Each row of a before or after table is a point. The points were changed in one or more steps. Then noise was added and the rows were shuffled. The steps act on columns, c1 being the first. What was done? A step turns or swaps two columns, mirrors them in a line or flattens them onto one, adds a multiple of one to another, or multiplies or shifts one. Angles are multiples of 10 degrees, from the lower column toward the higher: turns from -170 to 170, lines from 10 to 170 but not 90. Use the fewest steps. Two steps may share a column if one is a turn and the other turns, adds or multiplies; they go together, in the order done. Otherwise the lowest column goes first.
In the rows, zero is written as 128.

Before:
[[ 93 132 119]
 [167 129  68]
 [188  54 144]
 [171  93  97]
 [169  85 106]
 [160 134 182]
 [ 87  89 129]
 [113  84 173]
 [ 97 154  66]
 [102 125 148]
 [195 150 131]
 [164 163 176]
 [ 87 135  89]]
After:
[[ 85 152 156]
 [191 186 175]
 [168  81 167]
 [159 163  84]
 [171 126 177]
 [ 94 114 134]
 [102 150 115]
 [110 191 132]
 [194 114 112]
 [ 96  63 142]
 [166 140  68]
 [172 135 174]
 [ 91  92 146]]
Steps: turn c2 and c3 by -130 degrees

Before:
[[ 70 110 101 120]
 [ 98 126 157 149]
 [122  70 144  66]
 [148  94 143 163]
 [164  91 178  73]
 [173 159  54  91]
 [155 162  76 141]
 [147 125 151  65]]
After:
[[149  91 126 163]
 [120  74 115  64]
 [100 110 150 151]
 [152 181 104 140]
 [173 193  78  92]
 [162  69 153  75]
 [143 116 146  66]
 [ 68 125  95 120]]
Steps: turn c2 and c3 by 30 degrees

Before, 13 rows:
[[ 95  56 155 117  80 174]
 [140  82 164 143 137 104]
 [186 158 156 122 132 180]
 [112  67 100 161 167 131]
 [173 130  77 163 164  93]
 [ 87  56  76 103 181 164]
 [ 75  65 145 107 113 170]
 [174 105 129 144 134 170]
 [158 160 122 120  96 103]
 [156 130 132 139 175 186]
 [ 86 133 141 105 135 173]
 [194  63 181  67 154 122]
 [126 154 187  74  69 151]]
After, 13 rows:
[[ 63 193  89 176  84 167]
 [103 174 100 112 122  95]
 [161 160 149 145 154 147]
 [131 172 190  85 109 124]
 [ 53  91  76 151 169 108]
 [131 153  88 104  86  88]
 [ 77 140 116 114 123 171]
 [158 184  72 132 123 106]
 [134  85  89 145 113 101]
 [154 125  68 199 165 150]
 [ 54  89 146 136  72  63]
 [ 69 112 145  83 103 107]
 [ 68  76  93 153 137 109]]
Steps: swap c1 and c2; turn c3 and c6 by 140 degrees; turn c4 and c5 by 160 degrees

Before, 9 rows:
[[ 92 117 163 170 147 148 134 136 143]
 [111 121 124 114 126 135 184 116 100]
 [135 113  91 115   7 127  83  77 167]
 [161 152  97 153  22 161 141  63 146]
 [113 155  96 139  43 160  91 108 113]
 [122  80  94 168 135 171 176 125  98]
 [ 92 131 117 128 151 167 153 200 165]
 [170 117 130 118 145 131 146 192 109]
 [110 131  94 158 180 146 145 103 132]]
After, 9 rows:
[[ 82 137 115 129 150 170 150 191 166]
 [106 125 121 116 125 141 182 119 104]
 [108 154  91 143  41 162  90 109 111]
 [ 84 114 162 175 145 144 135 132 149]
 [183 115 132 120 144 139 147 190 109]
 [119  79  98 168 133 173 172 118 100]
 [136 118  89 116   8 124  80  74 171]
 [170 151  96 154  22 160 147  60 147]
 [106 131  95 157 178 150 145 105 128]]
Steps: multiply c1 by 1.3

Before:
[[175  70 112 120 169 156 144 109 204 152  99]
 [113 105  88 113  59 107 192  99  80 110  77]
 [169 122  42 101 125 179 195 155 136 127 129]
 [115 103 100 164  92 108 117 142 149 159 190]
 [125 131 132  44 108 124 126  80 126 123  75]
 [136  69 103  83  92 146  48  78 118 115 121]
 [123  41 136 134 157 149 117 160 118 161 207]
 [176 101 152  75 100  68 126 164 120  60 155]
 [135 102 140 104  76 181 149 125 100 149 153]]
After (9 x 11):
[[115 103  98 165  93  88 133 142 151 160 188]
 [132 102 137 103  77 209 125 125  94 147 154]
 [124  40 135 134 159 158 113 158 129 160 204]
 [112 102  87 113  60 152 147  99  50 110  80]
 [127 134 132  42 106 126 123  81 127 122  75]
 [173  69 114 119 169  81 191 107 176 152  98]
 [174 103 151  75 100  77 121 163 122  60 154]
 [136  69 104  82  92 156  60  79 174 116 122]
 [170 121  41 102 124 171 186 155  90 125 131]]
Steps: add -1 times c9 to c6; turn c7 and c9 by -40 degrees

Before (9 x 14):
[[ 86 128  90 131 186 104 206 151 171  93 119  86 123  64]
 [140 128 136 153 129 108  53  86  67  74  94 161 126 178]
 [ 95 114 122  85 187 114 167 139 165 201  91  90 112 110]
 [101 127  73 138 126 101  81 139  88 113 138 220 128 127]
 [119 114 132 188 167  85  45 138 117 145  98 194 171 207]
 [117  71 123 144 141 181 176 112  82 143  73 166 171 104]
 [116 101  74  94 167 114 122 162 192 137 129  84 152  72]
 [122 188  67 188 131 102  78 140  97 113  93 140 147 125]
 [ 77 139 179 105 166 125 138 159 164 154 132  72 148  91]]
After, 9 rows:
[[ 77 136 180 116 145 124 138 159 166 172 111 114 152  92]
 [122 190  68 187 108  77  79 141  98 129 113 160 126 124]
 [114 101  73 104 131 100 125 161 193 168 113 119 161  71]
 [139 128 139 151  74  87  53  85  67 118 121 164 119 178]
 [ 95 113 119  82 191  99 166 140 164 202  95 154 128 112]
 [120 113 129 200 137  43  41 136 116 169 138 165 151 207]
 [100 126  72 139 116  77  83 141  89 125 167 139 123 126]
 [ 87 126  92 129  84  81 207 149 170 180 108 125 123  64]
 [114  69 126 158 138 235 174 111  81 144 114 182 163 102]]
Steps: turn c4 and c13 by -20 degrees; mirror c5 and c10 in the line at 50 degrees; multiply c6 by 2; multiply c12 by 0.4; turn c11 and c12 by -60 degrees

Before (8 x 18):
[[107 130 151 127 143 119 170 146 124 162 130 188  18 152 110 151  74 109]
 [ 29 121  34 226 143 108  93  82 116 164 134  94  78 129 155 126  55 121]
 [122  89 148 117 128 136 165 158 124  94 128 111  96 147 128 176  58 172]
 [138 112 156 102 141 107 189 155 104  96 146 155 145  59 126 138 105 105]
 [124 135  90  89 137 121 187 139 113 143 143 136 130 140 104 139 208 110]
 [116  44 156  80 191 106  87   7 114 145 120 101 133 136 112 147 109 134]
 [ 90 148 148  96 165 113 150 157 190  91 113 101 135 151  96 151 136 101]
 [134 113  55  91 131 140 180 147 104 160 146 153 135  69  99 156  64 177]]
After, 8 rows:
[[127 137  97  87 136 120 187 138 159 143 142 133 132 145 108 143 207 114]
 [102 131 142 125 145 117 172 150 146 161 128 186  20 150 140 152  70 109]
 [125  37 152  84 190 103  91  11 153 154 121  98 140 136 147 142 104 136]
 [126  90 146 122 127 135 165 158 131  91 131 108  92 143 133 180  54 175]
 [138 110  91  88 128 138 171 149 159 163 145 153 137  72  67 162  68 173]
 [141 109 162 105 139 111 190 160 139  92 140 156 142  61 135 136 105 102]
 [ 90 146  83 101 166 112 152 148 132  83 113 100 131 150 190 149 140 106]
 [ 26 130  91 219 144 108  89  74 110 164 136  97  81 128  39 121  55 126]]
Steps: turn c9 and c15 by 120 degrees; turn c3 and c15 by 50 degrees

Before, 13 rows:
[[102  98 151 136  42 109  84 168  64 134 129 204 154  93 143 121 153  86
  161 113]
 [113  83  70  49 111 125 115  55 130 110  55 154 172 177 182 103 146  84
  128 156]
 [100  58  61  87 172 115 127  54 136 137 102 109 161 140 137 162 115 120
  159  92]
 [ 54 105 130 114  64 134  87 177 107 135 156 125 150 114 104 129 150 144
  150 165]
 [ 87 129 127 178 127  81  83  75  87 160 158  70  73 143  97 118  36 123
   98 187]
 [130  73 123 155  86 152  95 155 142 182 137 172 179 125  98 150 176 138
  153 150]
 [ 77  98 134 142  25 121 106 145  57 146  49 143 125 128 116 147 190 161
  114 119]
 [113  89  57  97 144 119 111 124 113 148  95 127 165 148 108  80 141  38
  160 121]
 [128  98  67  62 147 132 127  94  76 180  74 125 138 146 160 115 112  96
  195 149]
 [117  92  41  54 118 188 108  66 131 172 118 127 161 151 158 146 163  60
  146  99]
 [128 162 115 195 142  99  68 134 124  97 163  48  46 148 128 121  18 161
   89 157]
 [120  39 140 131  64 136  93 133 108 126 145 113 115 138 132  82 148 124
  141 140]
 [139  81 145 112  68  54 110 156 148 130 142 146  86 141 101 155 165  89
  171 139]]
After:
[[ 78 135 134 142  24 121 106 145  56 146  50 143 124 129 115 146 190 173
   82 120]
 [117  53  41  54 117 189 107  68 132 172 117 126 162 152 158 146 163 113
  157  98]
 [139  69 145 111  67  55 111 156 148 130 141 147  85 141 101 155 166 138
  164 140]
 [114  65  70  50 112 124 115  55 131 108  54 154 172 177 182 104 146 135
  123 157]
 [101  76  61  88 172 114 128  53 135 137 104 109 161 139 138 160 115 176
  126  92]
 [115  34  57  97 143 119 110 124 113 148  94 129 166 148 108  79 143 102
  180 121]
 [128  84  67  62 146 132 127  94  76 180  75 127 139 145 160 115 113 131
  192 148]
 [130  98 121 154  86 151  94 156 142 182 138 172 179 125  99 150 176 175
  121 151]
 [ 54 125 130 115  64 134  87 178 108 134 156 125 148 114 104 129 149 156
  131 165]
 [100  77 152 135  41 109  85 168  64 133 129 204 154  92 144 121 152 124
  164 114]
 [ 88 124 127 177 127  81  83  76  88 160 158  70  72 144  96 119  37 125
   99 186]
 [120  68 141 132  65 135  94 134 110 125 145 112 116 138 132  81 147 194
   94 140]
 [129 174 114 195 141  99  68 135 124  97 164  49  45 148 128 121  18 123
   93 156]]
Steps: turn c2 and c18 by -50 degrees; add -0.7 times c18 to c19

Before (9 x 32):
[[ 92 139 135 137 104 100 208 100 116 117  73  87  82 128 161 112 122 109
  160 126  70 153 102  96 126 126  74 102 161 162 135  88]
 [ 75 132 117  93 131 117 148 129 142 140  71 159 154 107 168 163 159 134
   94 216 132 167 120 158 149 143 110  80  67  99 118 128]
 [159 158  60 124 122  71 103 122  89  99 161 133 176 182 137 136 140 132
   51 158 172 115 105 111  96 126 145 132  99 145 111 142]
 [119 152 142 180 224  95 171 146 141 154 115 137 199 162  79 144 120  69
  164 144  97 124 186  91 130  86  84  95 124 175  81 115]
 [130 163 146 119 147 107  96  83 125 134 115 173 111 143 160  73 181 168
  151 123 132 168 140 157 150 201  65 208 131 128 132 133]
 [158 131 111  61 147  91 148 132 163 145 147 107 130 158 120 129 131 102
  211 141  96 124 152 133 157  81 104 124  84 129 169 210]
 [102  57  77 152 135 135 114 113  87  67 154 174  98 126 128 138  89 115
  158  94 110 160 131  88 152 157 153 136 174 136 120 168]
 [125  45 148 128 123 135 131 150 175 110 125 133 123 164 119 142  56 164
  145 128 155 133 114 102 159 125  79 118 145 123 117 110]
 [115 103 196 142 141 163 131  73 195 108 165 161 149 144  79 108 142 116
  131 115 147 100 109  79 148 136  62  87  64 132 109  88]]
After (9 x 32):
[[116 150 134 177 226  94 167  95 143 156 110 135 199 167  75 141 119  68
  164 144 163 122 186  87 130  85  81 148 124 179  55 109]
 [125 165 112 118 147 110  95 202 115 136 116 179 113 142 157  70 182 165
  151 123 132 168 139 147 150 200  69  85 100 129 107 131]
 [163 132 156  57 151  94 147 129 155 144 155 110 138 159 122 125 133 105
  209 144 152 120 148 132 157  85 103 126  96 128 193 209]
 [ 73 126 131  87 128 118 150  78 141 140  57 155 151 106 166 171 157 138
   96 211 123 170 121 157 151 145 108 130  44  96 137 127]
 [ 87 137 150 141 101  99 208 101 118 114  52  84  76 123 160 112 123 108
  154 123 186 151  98 100 116 122  73  97 187 163 125  84]
 [159 156 161 127 120  64  98 131  86 101 170 127 170 179 142 141 137 130
   49 161  52 112 108 110  98 126 147 123  96 139 211 149]
 [126  44  93 130 120 135 127 124 176 111 125 131 128 162 118 145  51 164
  145 123 120 126 112 103 157 128  78 154 140 122  86 114]
 [105  52 184 155 135 132 116 135  90  69 160 175  96 129 128 139  86 112
  159  96 117 161 128  82 155 158 154 110 142 136 199 168]
 [117 103  64 141 142 161 128  80 196 106 178 159 152 142  78 110 148 115
  135 117 139 100 110  74 139 137  57  65  39 131   6  88]]
Steps: add -1.5 times c3 to c31; turn c3 and c21 by 150 degrees; swap c8 and c28; multiply c11 by 1.3; add -0.7 times c12 to c29

Before:
[[132 100 126  73 201 137 109 136 107 112 128 162 148 150  50 146  86 132
  177 150 109 190  81 170 140 141 204 163 147 153 136 138 114  97  95 114
  130  70 143 125  84 213  98 124 159 126 177 138]
 [ 88 145 109 176 209  55  80  82  92 169  53 149 142 185 102 104 118 110
  106 119 208 112 121  82 100 123  97  56  95  91  77 169 116 163 140 126
   99  70 189 138 119 112 139 164  90 147 165 148]
 [ 73  84 176 107  93  86 126  99  83  82 113 144 147 189 103 118 176 165
  129 117 176 169  88 139 103  77 187 113 103  93 105  89 190 160 195 109
  112 145 127  78  87 126  84 100  83 101 148 199]
 [159 123  78 185 106 104  91 100 103 139 135 105  83 119 137  64 166 168
  115 184 226 180  67 145 196  97 111 149  78  60 150 172 135 120 170 176
   80 121 201 139 113 160  77 117 196 172 171 212]
 [177 151  98 103 120  99 142 131 105  83 133  76 101 141 157 129 125 149
  104 121 115  89 180 143 187 106 101  81 132  81  61 175 165 191  99  96
  107 152 100 120 155 157 119 160 158 165 167 191]
 [ 87 187  72 174 173  76 131 147 141 167 110 161 106 109 140 139 166 152
  181 176 174 157  85 110 176 125  95 123 168  80 105  87 164 185 107 112
  175 118 162 118 129 163  64  80 152  61 155 150]
 [179 150 102 104 133 148 134 129 120 185  81  54 109 125 107  66 124 122
  176 129 228 146 145  83 130 164 116 159 120 115  70 164 171 126 119 187
  140 112 208  73 133 131  73 101 183  89  97 104]
 [ 79 122 172  89 138  44 108 162  44  92  49 173 177 160 159 146 107 178
   80 124 133 180  84 103 119  92 150  89  82  78  61  65 119 119 165  84
  121 101 209 174 114  98  85 132 147  88 155 187]
 [101 131 161  87 102 158  92 127  81  78 162  71  77 141 115 167 158 103
  133 202 114 119 111 168  75 121 108 135 116 115 100 131  98 113 118  86
  186  76 110 127  92 200 122 107  93 111 114 138]
 [ 79 114  78 153  97  67 116  92 111 141 154 169 129 126  83  65 136 135
  175 101 199 108  60 150 190 156  98 100  72  89  75 153 117 146 174 118
  190  86 169  99 183 144  64 160  81  87 160 150]
 [ 98 167 104  90 147  46 127 124 153  93 155  71 125 189 125 107 196 165
   90 184 108 143 108 192 126  61 136 128 133 178  60 148 166  71 180 180
  110 157  99 181 161 158 144 107 186 157 158  99]
 [ 73 177 188  89 127 145  94  93  75 175  79 139 115 114 102  66 130 146
  133 140 163 164  99 169 180 105 183 143 163 120 135 145  95 140 158 128
   75 110 108  96 158 192  97  73 102 121 139 109]
 [173 184  70 122 158  84 160  86 111 107  51 129 171 185  87 157 114 225
   84 100 134 136 116 110 105 174 122 156  68 141 109 166 148 181 122 167
  162  74 138 169  87 161 115  73 154  80 112 125]
 [109 107  97 174 155 152 154  98  66 166 142 114  96 140  51  83 135 171
  143 128 110 144 152 156 105 172 172 152 103 164 130 100 167 189 107 146
  136  63 145 188 119 184 125  76 195 143 150 112]]
After, 14 rows:
[[ 77 118 168  87 138  47  92 215  46  96  99 171 183 161 131 149 107 175
   78 123 135 178  73 105 118  91 149  87  81  79  66  69 120 118 169  87
  119 132 214 159 115  98  81 132 145  96 158 189]
 [ 77 113  77 152  97  68 137  85 110 140 114 171 127 125  87  65 140 136
  175 103 198 111  55 152 191 155  99 100  74  88  72 152 114 145 176 119
  192 104 181  97 181 142  64 158  85 103 160 151]
 [ 84 184  71 176 171  75 136 155 141 166 130 165 105 111 146 138 167 154
  180 177 173 158  75 106 176 120  96 122 164  83 107  87 167 189 107 113
  173 131 164 123 130 160  60  80 151  65 155 152]
 [178 151 101 106 134 148 163 165 118 185 100  55 111 125 129  63 121 125
  176 127 228 144 140  80 129 162 117 156 122 117  72 166 171 125 121 187
  139 142 211  83 131 131  75 100 189  85  96 104]
 [ 71  80 176 107  95  87 149 119  80  84  97 142 148 188 121 119 172 166
  128 116 173 173  82 139 104  75 185 116 106  92 107  88 191 157 199 106
  117 146 121  84  89 126  81  99  85 106 148 200]
 [ 97 164 105  84 146  44  99 105 157  96 144  70 123 192 102 100 193 166
   93 182 103 147 109 191 124  61 136 129 129 179  64 146 166  71 178 177
  112 146  93 173 164 155 143 104 192 159 161  99]
 [108 112  99 178 157 154 118  98  70 167 114 116  94 138  45  83 136 174
  143 125 109 143 154 153 109 169 172 148 101 162 129  96 163 190 104 146
  136  71 164 189 119 186 127  76 196 140 149 111]
 [ 86 142 113 179 212  57  79 153  92 174  42 153 141 187  68 104 119 113
  103 120 207 109 127  78 102 122  98  56  97  92  75 173 116 166 141 127
  103  92 203 115 117 111 139 168  89 150 166 151]
 [156 124  81 186 103 101  91 107  98 140 111 106  85 121 112  61 166 168
  114 185 227 181  79 145 198  92 115 144  79  55 155 178 134 121 170 172
   75 143 197 119 114 165  72 117 198 181 168 212]
 [179 153  98 101 119 102 147 127 102  83 131  72 101 137 167 126 126 149
  106 120 120  89 185 145 186 109 105  77 130  78  61 172 161 193 101  94
  106 144  95 124 153 158 120 160 157 155 168 188]
 [ 72 179 188  87 127 141 111 145  72 173  70 140 115 118  95  67 128 150
  133 138 160 165 104 167 180 106 188 145 167 120 136 143  98 136 162 129
   80 102 111  86 161 190  91  72  97 127 141 110]
 [174 184  73 128 156  82 133 163 114 106  43 129 173 186  90 154 116 229
   87  99 138 141 108 108 104 168 122 157  63 141 111 167 151 179 122 169
  159  78 157 180  86 163 113  71 157  79 112 126]
 [130  98 123  74 198 139 109 128 108 113 134 163 152 153  36 148  87 130
  176 150 113 187  84 171 142 141 202 164 148 150 133 139 114  94  93 116
  131  80 161 116  85 212  97 122 159 134 179 140]
 [100 133 160  91 103 159  97 101  84  78 150  71  78 140  96 167 158 102
  131 200 115 119 111 164  76 119 111 134 118 113 101 132  94 110 120  90
  187  74 127 112  92 199 123 107  97 115 112 133]]
Steps: turn c7 and c40 by 30 degrees; add 0.7 times c7 to c15; turn c8 and c11 by 50 degrees; turn c23 and c46 by -10 degrees; turn c38 and c39 by -20 degrees
